Each row of a before or after table is a point. The points were changed in one or more steps. Then noise was added and the rows were shuffled. The steps act on how far a point lies along the listed directions, d1 being the first. Write out the steps. A step turns or swaps two directions, mirrors them in a line or flattens them onto one, adds a multiple of one to another, or multiplies one. Angles are multiples of 10 degrees, from the lower direction toward the higher: turns from -170 to 170, lines from 10 to 170 but not 90. Use the fewest steps. Two steps may share a direction if one is a turn and the other turns, adds or multiplies; they go together, in the order done. Otherwise the lowest direction goes first.

Directions:
(1): [ 20 -41]
(2): [41 20]
Before:
[[ 17 -14]
 [ 20   7]
 [ 20  16]
 [-24 -11]
 [  1   6]
 [  3  -5]
 [-19   1]
 [  2 -33]
 [ -9  24]
 [-25 -10]
 [  6  -5]
 [ -7 -12]
 [-17   2]]
After:
[[-26  -9]
 [ -5 -19]
 [-23 -11]
 [-21  47]
 [ 16 -61]
 [  6 -12]
 [-23  10]
 [-21  10]
 [ 20   6]
 [  9 -12]
 [ 27 -32]
 [ 17  22]
 [  1  10]]
Steps: multiply d1 by 2

Directions:
(1): [ 29 -32  43 -23]
(2): [ 17  56  23 -14]
(3): [-19   1  39  48]
(4): [ 52   0 -17  34]
Before, 14 rows:
[[-15 -26   6 -16]
 [ 42 -14 -30   3]
 [ 48 -25 -42 -11]
 [ 17  -6 -37  16]
 [ -3 -12   0 -27]
 [-19   2  -8 -10]
 [ 11   7   3  25]
 [ 16  -1 -35  27]
 [ 28 -22 -59  18]
 [-34 -23   0  -3]
 [ 51 -15 -60   3]
 [-32 -13   6 -22]
 [ 21 -15  -3  19]
 [ 15  13  -6   6]]
After:
[[ 50 -20 -22  -7]
 [ 21 -21 -25  15]
 [ -7 -18  18 -21]
 [ 53 -24 -41   9]
 [ 44 -12 -16   6]
 [ 19 -18 -28  24]
 [-18  -4  -5 -11]
 [ -1   0   7 -24]
 [ 10  12 -11   9]
 [-22 -26  12 -12]
 [ 36 -43 -38  15]
 [ 26 -13   3  13]
 [ 12   4  -3  22]
 [-29 -10  12 -24]]
Steps: turn d1 and d2 by 40 degrees; multiply d3 by 0.7

Directions:
(1): [-60 -13   6  -7  -9 -25   0 -22]
(2): [  0  45  -6  31  26 -31 -10 -16]
(3): [ 33  -3  18 -23 -27 -35 -20 -26]
(4): [  8 -16 -18 -26  46  12  -3 -38]
(5): [ -3 -23   1  -7  27 -27 -36  41]
Before, 8 rows:
[[  9 -40   4 -10   7  33  -9  51]
 [-23 -54  23 -12 -17 -11  -6  53]
 [-19 -37 -18 -33  20  12  12 -29]
 [-17 -16 -16   1   8  52  42 -29]
 [ -5 -30  13 -40 -60  57  26 -11]
 [ -7 -10   3   1   7 -26 -10  -4]
 [-19   4  -3  19  28  18  11 -12]
 [-22 -26  10   1  42  19 -10  56]]
After (8 x 8):
[[-25 -46  20  -4  -4 -25 -18  57]
 [-18 -29 -15  -7   8  54  39 -19]
 [-17   8  -6  16  24  18  12 -15]
 [ 12 -33   4  -5  18  19 -23  55]
 [ -8  -8   4   5   8 -27  -8  -9]
 [-19 -42 -16 -36  25  10  11 -21]
 [-22 -13  14  10  50   9 -16  55]
 [ -5 -44  14 -51 -52  50  13  11]]
Steps: turn d2 and d5 by -20 degrees

Directions:
(1): [-30  -6 -55 -22 -15 -14  14  22 -24   9  -5  43]
(2): [16 10 24 48  1  3 11 46  5 33 -1 38]
(3): [ 58 -24 -32  23  21 -12  17 -14  -4 -35 -11  16]
(4): [ 13 -37 -14  -9  11  49 -56   7   0  16  13  14]
(5): [ -7 -29  38  -3   0  -7   2  20 -60 -33  25   2]
(6): [ 30  56   9 -24  -8  29   0 -24 -31  -1   5  30]
Before:
[[-11  -1 -11 -28  -2   0   1 -24  -1 -22 -16 -19]
 [ -5   7  -1  44 -19  -9  16  47  41  39 -17  22]
 [ 17  38  20  -7   9  -2   7 -30 -10 -18  -7 -12]
 [  6 -13  -6  29   1 -19  16  48  -2  33  -9  50]
 [ 10  -4 -10 -12  -2   8  -9 -31   5 -22   1  -4]
 [ 24 -18  -6   0   5  20 -12 -27  13   1   5  -7]
 [-19  14  -3  18 -10  15 -13  40   8  43  -3  34]
 [  9  -9   7  -8   7  17 -15 -28 -13  -3  -8  -9]
 [  4  -4  26  -5  -1 -10 -17  -4  -5 -15  11 -30]]
After:
[[-14  17   9 -15   9  28 -37 -17  27  23  -5 -24]
 [  8  -1  20 -10  -5  13   1 -24 -15  -7  14 -10]
 [ 20 -29  30  44  -8 -16  26  59 -40 -18   9  39]
 [ -4   3  -6 -22  -9  20 -22 -30  11  -7   4  -5]
 [ -8   4  11  -9   1   7  -5 -29  -3   6 -14 -19]
 [ 15   9  -4   2   2  -8 -13 -18  29  -2  -8 -27]
 [-24 -24  27  36  -7 -38  30  59 -41 -11   7  21]
 [  8   6  24  26  -5 -41  50  47 -49   3  -2  55]
 [ -3  -8 -33 -31   3  30 -31 -28  23   0 -18 -15]]
Steps: add 1 times d2 to d4; turn d4 and d5 by 130 degrees; turn d3 and d6 by 90 degrees

Directions:
(1): [ 14   1 -48 -12  -6  35 -24  49   0   9 -44  -9 -43  22  -1 -38   5  -2]
(2): [ -7  23   5 -22   1  50  17 -32 -53 -47 -17  20 -15  16 -33  22 -14  -7]
(3): [-30 -38  42 -29  12  43  19  20  -7   6  30 -27  26  21  -6 -47   7  10]
(4): [ 32  -7  35  11 -19  -4  -6 -19 -15  36  29   3 -60  -9 -21 -25 -49  16]
(5): [-24  19  14  -9  19 -26 -31 -10 -51  15  11 -44 -30  23  35   9  24 -38]
(6): [-15 -11  -8  36  38  19 -18 -60  44 -16 -19 -46 -13  12 -12 -10  -8  11]
Before, 13 rows:
[[  8   3   0 -10  -3   2 -16  12 -13   8 -10   4 -33   9   9  -4  -7   3]
 [ -1  -6   3  32  18  -2 -22 -36  27 -13  -1 -18   7  -5  -5  13  -5   6]
 [-17 -31  21   0  17   4  -3  -3  17  -5  10 -27  23  19  -1 -11   6  -4]
 [-15 -14  21  16   7  -2  13 -36  12 -18  18 -12  34 -13  -2  21   5   1]
 [ -1  -9 -22  11   8  10 -11   7  42 -12 -19  -2  29   6  -3   2  17  15]
 [ 12   8 -56  -1 -17  11 -10  35  29   4 -40   1  -3   2  10  -8  11  -7]
 [ -4  -7 -18   0  10   8   3  -1  27 -20 -26  -4  20   5  -3  -7  20   7]
 [  9   4 -42  -2 -15  25   1  26  30 -10 -41  17   5   9  -7  -9  -2   6]
 [ -4  12 -18  -6  -7   3 -20  18 -21  11   4 -17 -36   5  14 -23  22 -18]
 [ 14  17 -13 -22 -14 -11 -20  37  -7  30  10  15 -31 -11  18 -11   9  -9]
 [ 26   8  -7   7 -31 -45 -13   1 -25  24   7   4 -38 -10  13  17  -8 -10]
 [  1  12 -26 -11 -13  13   6  19 -23 -18 -31   9 -12   9  -5  -6  10 -10]
 [-38  -3  -2  22  27 -17 -10 -24  38 -21   9 -29  41   0  33  14  35 -10]]
After, 13 rows:
[[ 11  22 -60  27 -10 -58 -19  -9  23 -11 -36   1   4 -14  28  53  24 -17]
 [ 37  14 -53  16 -23  14 -19   5  28  11 -43   6 -48  -5 -10 -13 -22   1]
 [ -5   6 -16  -7   5  -5 -16  16   2  -4 -22  -1  -8  10  19   8  12  -2]
 [ -9   4 -24   7   0  -5 -20  17   8  13   4 -22 -16   1  19 -25  28 -10]
 [  0 -15  41   5 -13  -5  18 -19 -16   2  39   2  14 -17  -7  12 -12   4]
 [ 28   7  12   5 -24 -22  -8  11 -18   9  20  33  -2 -21  -2  22 -16  -1]
 [ 31  -8   4   4 -18  17 -10   5   7  12   0  21 -22  -1 -26 -14 -24  27]
 [ 25  14 -34   3 -20  32  -7   3   8  -7 -39  18 -40  12 -22 -13 -29   7]
 [ 23  -6  10  -4 -13  12   3  -4  -4   6  -1  10 -29   0 -22 -25 -18  15]
 [ 16 -13  43  20 -21 -24  -3 -13  10  32  55   7 -21 -20   5 -20 -30  15]
 [ -3  12 -45   3  18   1 -27   6  44  -2 -22  -8  -8  -6  17  -2  24  -1]
 [-10 -48  51 -21  -3  16  13  24  -2  15  40 -16  18  17 -10 -38  -8   5]
 [  2  10 -22   9  -1   5  -9 -14 -15 -12 -30 -14 -37  11  -5  -9  -1 -11]]
Steps: turn d2 and d5 by 40 degrees; add -0.3 times d5 to d1; multiply d3 by 2; turn d4 and d6 by -150 degrees

Directions:
(1): [-43  40  -6  13  43   8 -52 -35   6  17  30 -11  -9 -37  11  -6  22  -7
   6  15 -26 -44 -55 -12  12  16   6  -7   1 -14 -23  24]
(2): [  1 -15  -2 -17 -22 -16   8  19  24   1  10  -3 -10 -14  26  35 -25  11
  16  55 -20 -24 -10  18  41  30   6   5  60  51  42   8]
(3): [-28 -10  13  -9  33  40  16 -13  52 -24  19 -20 -23  20  16  27  22  24
  -3 -47  10   7  23  18 -33  14   0  12  -6  47   0  50]
Before:
[[ 12  -8   5  -4  -9   1  16  12 -10 -16  -8  12   9  21  -9 -13  -2   0
  -11 -19  10  28  15  -3 -20  -7  -8   5 -14   4   0  -3]
 [ -8  20  -5   8  10   7 -22 -16  -9  14   5   4   3  -3 -17 -23  17  -7
  -13 -21  -6   1 -11 -16  -9 -15   3  -7 -26 -34 -31  -5]
 [  0  13  -7  14   8 -10 -16 -13 -27  12   3   2   4 -11 -11 -22   4 -15
    6  -1  -4  -3 -29 -21   0  -6  -3  -9 -29 -38 -21 -17]
 [-17  14  -4  20  19   6 -11 -10 -14  11  -6   0   6   1  -1 -16  13  -8
    1 -22   8  15 -12  -9 -10  -6  -1  -4 -29 -18 -21 -10]
 [-10  22  -4   5  20   5 -28 -15  -4  16   8  -3  -1 -18  -3 -17  17  -7
    3   5 -10 -11 -19  -4  -3  -3   6  -6 -15 -27 -19   7]
 [  7  -6  10   0   2   9   9  -6 -17  -8  -7   4  12  18 -11 -14  14  -1
  -17 -35  13  23  24  -6 -21 -18   3  -5 -34 -21 -17  -6]
 [-20  -3   7   1  14  14   4   2  29  -3  17 -14 -16  11  16  17   3   7
   -3  -7  -2  -9  14  14  -6  28   8   4   8  27   1  32]
 [  4 -14   9 -12  -7   1  17   8  22 -12   2  -9 -10  14  10  21  -3   7
    0  -6  -3   3  15   9  -1  17   3   1  18  35  14  16]
 [  0   4  -6   2  13   3 -12 -12 -16   5  -1   6   6  -7  -8 -16   2  -3
   -7 -10   0   3   0 -11   2  -6  -1   3 -20 -20 -19  -4]]
After:
[[ 37 -27   0 -15 -45  -8  37  29  -4  -3 -23  15   7  31 -17  -2 -18   6
  -12 -13  14  38  42   4  -3 -19  -2   3  -2   3  11 -27]
 [-28  20   6   2  32   9 -24 -23  22   1  22 -18 -15 -12  13   9  20   0
    2  -4 -19 -26 -23  -5  -1  23   7  -4   5  14 -13  33]
 [ -9 -11   4 -17 -11 -10   2   7  16  -2  18  -5  -4 -14  27  30  -9  10
    7  42 -23 -24  -9  11  37  26  13  -1  43  41  29  13]
 [-14  -3  10   7  20  21   7  -4  18  -7   8 -12 -10  24   1   0  12   4
  -13 -37  11  10  26   6 -29  10   3   3 -21   4 -18  23]
 [ 14 -25  -2   1 -26  -8  32  26  -8  -3 -24   6   9  23   4   5 -15   2
    5  -6  19  37  24   8   1  -3  -3   3  -1  15  17 -25]
 [-24  14  -3  -9   7  -8 -23   0  20   0  30  -2 -10 -24  27  16  -6   4
   11  47 -34 -35 -45   5  32  36   3   4  45  42  21  27]
 [ 44 -30  -2  -4 -41 -20  37  27 -27  -6 -25  13   9  22 -17 -10 -23  -4
    3  -6  18  37  25  -4  -3 -15  -9   0 -18 -14  11 -40]
 [ 48 -30   3  -9 -35   0  42  29 -20  -7 -38  14  14  35 -26 -19  -5   1
  -10 -32  34  57  62   9 -31 -34  -3   3 -34 -22  -2 -28]
 [ 22 -22  -3 -11 -17  -6  17  12 -12  -4 -14  11   8  10  -5  -3 -18   4
   -4   1   6  18  26   1  10  -5  -2   6   1   3   5 -15]]
Steps: multiply d1 by 2.5; turn d1 and d2 by -140 degrees

Directions:
(1): [  0   6 -13  25 -26 -18  -3 -17  15  17 -21  -6  17 -12  -9 -15   7   5
 -16 -41   1 -26  18  18   7   4  -1 -11   3  -6  13 -39  18 -23 -16  22
  -5 -13  19  42   3 -18  -4  22  23 -19  31  -4  -6 -10   7 -22 -10  28
   6  -9  -9  23  -3  -3  34  11 -31  11]
(2): [ 16   9  11  13  13  28   4 -16  -2 -14   7  19  26  11  -6  -8  11  21
   5  16  52   5  20  -2 -32 -15  -4  -2  10 -20  34  10   3  -4 -36 -26
  14 -21   0  -4 -21 -16  -3 -13  -7  49 -12  13  -7 -18 -16 -25 -18  20
   5 -20   8  17 -10 -17   9   4  13  17]
(3): [  4   5 -24 -10  10  23   8   2 -21  -3  -6   6  14  12   6  -9  16 -60
  26 -17   5  12 -16  21  -1  -6  -2  -2 -19 -20  17   6 -15 -16 -37   8
 -15  11   9 -18  19  16  34  10 -12 -22   0  -2 -28  36  14 -26  13   8
  -3 -12 -25 -11  -5 -30  17 -10  13 -18]
(4): [ 15   3  16  18 -27   9  30 -24  -1 -10  12 -35   1   4  -2  11  17  -8
 -20  39  -8  19  10   4  34 -29   0  26  -2 -22  -1  -6  16   2  14  20
  16  26 -16   3  22  22 -32  14   1  24   8  -6  -7  12  -9 -26  26   4
 -31 -21 -18  33   2   1  -8  -9  -1  -8]
Before (8 x 64):
[[  7  15   8  16  14  18   0 -17 -19 -10   3  18  19  25  -6 -18   6 -15
   24   6  46   5   9  10 -18 -14  -7   5  -5 -24  42  14   0 -10 -43  -8
   -1  -8  -5 -14  -4 -15  10  -3  -1  20 -21  12 -19  -7 -11 -38 -11  31
    3 -14   2  10   4 -23  20   3   3   2]
 [  8  -1  18   4  25  11 -10  -9   1 -11   1  31  12   7  -6  -9  -4  42
   14  21  51  -9  11 -18 -50  -4  -9   1  18  -5  28  19  -2   1 -15 -29
   11 -17  -5 -15 -30 -23  -9 -18 -13  38 -24  12   6 -25 -20  -6 -20   5
   15  -5  27  -6  -8 -18  -4   4  16  22]
 [  0  -1 -11 -20  34  15  -4   6 -16 -12   5  30  -2  16   1  -9   1 -21
   31  -9  30   9 -15  -1 -30  -3  -2 -11  -3  -3  18  26 -18   0 -19 -17
   -9  -6   4 -26 -19   9  25 -21 -20   6 -25  18 -15   3   8  -1 -22   7
   21   1   3 -30  -8  -7   0  -9  22  -2]
 [ -5   3 -30  12 -20 -19 -22 -13   1  15 -29   6  19 -31 -12 -17  -2  -4
    6 -60 -10 -22   0  15  -1  21 -12 -20  -4  -6  12 -35  18 -30 -18  21
  -17 -21  23  47   5 -26   7  23  25 -37  26  -3  -6  -3  21  -5 -14  15
   11 -10  -6  12   4 -12  33  12 -26  -1]
 [ -5  -4 -30   9 -26 -32  -3  -5  12   8 -23 -17  -7  -3  -2  -7   0 -19
  -18 -29 -22 -21  -3  17  30   1  12  -2  -4  11   0 -27  12 -17   7  36
  -17   2  14  36  19  -8  -1  21  22 -33  38 -11  -2   8  19  -8   7   6
   -6  -9 -16  12   1   3  14   9 -36   1]
 [ -1   2   4  -7  14  21   7   1 -12 -12   1  13  20   6  -1 -10   2  -6
   13   4  28  -1  -2  -5 -16 -16  -3  -4  -2 -22  22  18  -4   1 -23 -24
    0 -13   0 -12  -7   4   3 -15  -3  18 -13   7 -14   9 -18 -13  -4   5
    6 -18  12  -3  -5 -14  -3  -2  12  10]
 [ 15   7  14  -5  14  29  12  -6 -11 -28  23  21  26  24   7  -1  12  -6
   21  39  32  20  14   7 -25 -15   2   7  -3 -26  33  21 -14  16 -36 -24
    9  -1  -9 -22 -10  -5  -1 -11 -17  55 -26  15 -13   1 -14 -24  -3   0
   -2 -22   5   3  -8 -27   6  -4  29   0]
 [  5 -11   5  16 -44 -17  17 -17  17  11  -2 -36   2 -10   2  -5   1   7
  -28 -15 -23   2  14  -6  30 -16   0   5  -2  -4  -3 -26  23  -2  11  25
    1  21   1  27  21   7 -33  20  18 -10  25   5  -8   3  -5 -22  15  19
  -13  -7 -14  27  -6  21   0  11 -25   4]]
After (8 x 64):
[[ -5 -10  -5 -21 -10  -8  -1   7 -19  -7   5 -22 -25 -20   4  19 -11 -23
   10  18 -52  25 -32 -10  35   6  -8  15 -14   2 -31  11   2  10  42  18
   -7  29 -17  -8  27  25 -11   8  -1 -24  -6  -9   4  29  14  30  30 -38
  -21   2  -8 -10  17   8 -31 -12   9 -32]
 [ 13   6  -2  20 -18   0  21 -31   2  -5  -3 -14   8   5  -9  -9  18 -11
   -9  -7  18   2  13  13  12 -25  -3   5   2 -23  21 -17  18 -15  -7  23
    6   7   4  19   2  13 -19  10   6  13  13   8 -20   0   5 -36  -7  31
   -4 -22 -19  24  -6   1  19  -6 -11   4]
 [-12   9  -5  18 -18 -29  -9 -12  -2  15 -17  -7  -2   2  -7 -17  -5 -20
    2 -34 -11 -19   3  18  22   5  -4   0 -10  -2   7 -23  11 -16  -3  32
  -15   3   5  20  15 -14   2  22  24 -39  10  -5  -8  -2   9 -18  -3  25
    3   6  -7   9  13   1  28   8 -33  -6]
 [ -4   7 -11  17 -25 -23  -6 -12  14   9 -14   8  29  -3  -3 -19   5  -3
   -3 -39  -2 -28  22  28  -2  11   4 -15  -3  -9  23 -39   7  -8 -30  18
  -11 -13  20  42  -3 -28   1  22  23 -10  22   3  -9  -8   7 -23 -13  23
   14 -11  -3  13  -5 -14  46  14 -25   9]
 [-13 -20  -7 -32  12  -9 -15  30   2   7   5   9 -17  -2  16  -3 -24   1
   13 -21 -21   7 -20 -26 -12  16   1 -14  -6  28 -16  20 -15  17  10 -18
  -17   8   2 -19  -2   4  12 -16  -8 -29 -16  14   3   5   2  30  -2 -16
   15  27  11 -38  -6  22 -24   9   8  -3]
 [ -8   2  -5   8 -16  -8   6  -6   1   7 -16  -6  18  -9  -5 -15   3  -7
   -8 -26   1 -21   6   7  11  -8  -1  -6  -2 -17  11 -16  11 -11  -9   7
   -6 -10  11  22   6   0  -8   7  20 -13  16  -4 -12   8  -8 -16  -1  14
    5 -15   1  13  -1  -5  14   4 -19   9]
 [ -7 -13 -13 -31  19  -7  -7  24  -9 -14   7   0 -32  14  13  13 -14 -20
    9  25 -20  14 -31 -12  12   1  12   8  -7  27 -19  31 -17  17  28  -3
  -12  16 -12 -24   7  14  10 -15 -13  -9 -10  -3  10  18  10  32  14 -37
   -8   9   3 -29   3  10 -35  -5  10 -11]
 [  4   3  -1  30 -32 -26   4 -28  15  14 -24 -15  11 -14 -12 -13   8  13
  -19 -18   1 -30  16  11  11  -7  -8   7   8 -11  13 -38  24 -23   4  34
    0   7   8  36  10 -12 -24  30  20 -17  29 -10  -2  -4   2 -28   4  24
   -2 -12  -7  24  -2 -12  24   6 -29  11]]
Steps: turn d1 and d2 by -110 degrees; multiply d3 by 0.4; multiply d4 by -1
